Each wall is flat, endless, passes through zero and stands at right angles to its row. A trip goes straight from one point to another. Which walls does it cross, in order?
(in the rows, 128 means zero)

Walls:
(1): [140 130]
(2): [105 106]
(3): [151 175]
(4): [ 84 103]
Trips:
[125 126] to [105 119] => none
[ 80 131] to [64 94] => none
[144 173] to [102 108] => 1, 4, 2, 3
[189 124] to [154 152] => none
[143 119] to [162 129] => 3
[108 121] to [86 91] => none

Walls:
(1): [110 133 158 132 133 110]
(2): [109 170 154 119 112 166]
(3): [132  85 107  88 124 172]
(4): [118  82 151 111 161 110]
(5): [ 83 105 126  89 184 155]
(6): [130 166 126 183 161 173]
(7): [135  87 152 121 108 140]
Trips:
[127 130 170  56 147 136] to [115 167 125  72 134 121] => 7, 4
[170 135 151 170 134 163] to [116 154 127 141 139 161] => 7, 5
[144 130  67 123 185 151] to [162 148 115 152 104 104] => 5, 3
[136 177 113 119 134 117] to [124 130 107 108  88 143] => 6, 3, 7
[108 117 131 157 197  97] to [152 146 163 126 136 147] => 2, 7, 5, 4
[110 101  88 139 112 181] to [ 88  86 213 116 142 141] => 4, 1, 6

Walls:
(1): [ 93 142 150 177 113 183 126 117 141 144 145]
(2): [169 154 169 135  98  93 133 158 145 117 144]
(3): [ 81 122 120  96 190 121 147 121 143 176 131]
(4): [164 169  99 151  91  91 168  77 121 117 133]
(5): [145  89 133  73 122 124  96 149 119 208 137]
(6): [ 84 108 151  99 171 149 121 137 154 111 115]
(7): [137 158 144 122 118 148  77 104 147  90 112]
(8): [106 127 156 135 149 100 106  99  76 149 146]
(9): [129 193 123 138 114 111 131 115 141 114 111]
Trips:
[ 89 124 173 163 122 145 124 159 134 119 140] to [120  90 129 149  60 134 124 101 143 163  72] => 8, 5, 2, 6, 4
[107 134 122 132  93 151 137 109 108 134 167] to [115 151 131 138 129 138  94 125 122 128 111] => 9, 7, 4, 6
[122  75 133  78  85 153 139 163 111 149  69] to [140 125 104 132 167 136 114  94 135 158 164] => 3, 8, 1, 6, 4
[140 100  96 109  79  82 166 144  99  94 168] to [102 106  61 136 103  97 133  99 109 162 131] => 5, 8, 2, 3
[128 111 135 154 122 182  93 147 121  95 132] to [150  63  83 145 148 157  93 107 129 125 119] => 5, 1

Walls:
(1): [137 103 113 138  91 130 114 154 107 129 178 196 104 147 121 132 159 124
 119 136]
(2): [124 132 137  95 103 137 169 133 129 116 157  97 117 194 155 100 161 106
 148 128]
(3): [135 168 106 164 103 114 121  84 142 169 127 130 115 111 150 106 132  92
 121 104]
(4): [110 109 179 143 133 169 138 108 123 161 137 158 112 132 114 170 156 148
 121  91]
(5): [152 181 153 162 129  71 141 113 179 104 151  50 130  79 145 119 151 187
 168  79]
(6): [ 91 148 136  90 103 118 126 176 134  96 124  93 160  89 154 117 115 154
 121  97]
(7): [155 100 164 158 172 157  98 112 130 108 156 125  92 119 128  93 122  81
  72 173]
(8): [127 151 143 126 127 108 159 144  87 158 111 186 135 187 130 113  92 173
 145 114]
Trips:
[146  89 124  83 123 109 149 124 158 132 147 150 181  92 154 128 204 132
  99 108] to [144 152  81 117 106 141 149 122 150 136  80  74 106  89 167 194 129 172
 135  90] => 3, 1, 2
[147 136 146 127 152  90 182 100 168 106 156 130 162  82  92  95 151 149
 160 151] to [ 97 153 158 151 112  97 117 112 127 148 129  91 127  98 116 121 150 157
 112  92] => 3, 4
[161  82 123 100 135 141 172 183  94 133 119 141 130 185 145 145 161 170
 150 169] to [137 145 109 151 134 115 101 160 109  86 134 174 125  79 173 158  93 128
 111 165] => 4, 2, 6, 7, 8

Walls:
(1): [129 122 118 123 135 112 102 115 119 134 120  87 121  84 105 106 156 184
 125 109 137 139 106 161 125 142 147 100 110 118  91 147 119  75 125 102
 154  94 119 191 120 105 119 126 151  74 176  96]
(2): [126  96 183 172 136 115  86 119 115 168 143 121 134 143 110 136 147 107
 119 153 144 136 159 116 108 113 111 120  89 143 123 129  74 131  84 100
 151 155  80 108 134 113  97  98 150 125 143 140]
(3): [106 133  99 107 144 135 153  96 118 109 125 171 102 130 167  86 106 202
 101 134 169 134 117 115 113 144 139 144  90 150 127 132 115 131 125  90
 141 135 116  82 113 115 120 151 154 122 171  75]
(4): [139 117 139  57 140 147  78 151 115 131 124 151 107 118  68 121 157 131
 132 124 124 138 181 130 146 151 184 139 126 204 187  77  96 138 151 119
 100 129 186  92 170 109  95 117 117  78 160 116]
(5): [128 125 134 118 145 139 116 119 133 123 162 108 109  78 135  80 139 123
 117 112 168 131  91 143 118 148 163  84  41 157 140 141 127  92 160 147
 112 109 152 143 109 152 132 136 138 128 139  92]
(6): [126 127 139 107 110 133 108  99 148 102 131 114 178 145 134 104  80 104
 114 105  68 114 135 120 145  95 143 133 156 123 184  61 137 148  77 155
 140 126  87 131 132 130 143  74 126 137 111 132]
Trips:
[112  98 142 115 121 120 136 136  98 169 109 145 122 131 152 131 129 107
 151 177 171 115 169  95  83 143 123  91 131 145  98 132  89 108 201 176
  90 111 119 147 106 158 145 143 111 113 137 138] to [106 167  83 164 139 112 137  95 107 136 108 109 140 116 154 112 111 127
 141 166 126 129 143  87 134 178 113 129 114 158 131 138 142 131 158 143
 143 152 101 143 111 126 132 173 164  79 164 129] => 3, 4, 1, 2
[127 172 108 169  89 156 167 103 138 116 109 151 131 102 144 114 117 135
 105 120  89  99 125 150 131 131 100 139 140 172 121 140 102 125 152 137
 119 113 154 120 112 150 112 114 152 170  71 136] to [101  91 115 174 123 127  67  57 140 170 152 156 115  82 188 104 125  98
 133 161 104 105 133 118  87  58 117 115 122  63 120 173  55 118 155 127
 149 157  97 161  99  67 123 139 147 131 127 172] => 3, 2, 6, 1
[134 209 119 134 130 128 165 170 143 128  87 137 174  87 151 136 156 100
 150 109 138 146 113  81 103 132 168 110  90 115 101 148 133 146 149  82
 136 127  95 150  90 136 152 147 146 131 182  90] to [152 133 109 130 143 136 115 105 113 117 109 140 127 193 105 147  80 125
 123 123 177 155 161 156 139 165 206  96 133 109 117 141 118 117 186  87
 132 134 137 113 105 130 144 136 167 125 104 124] => 4
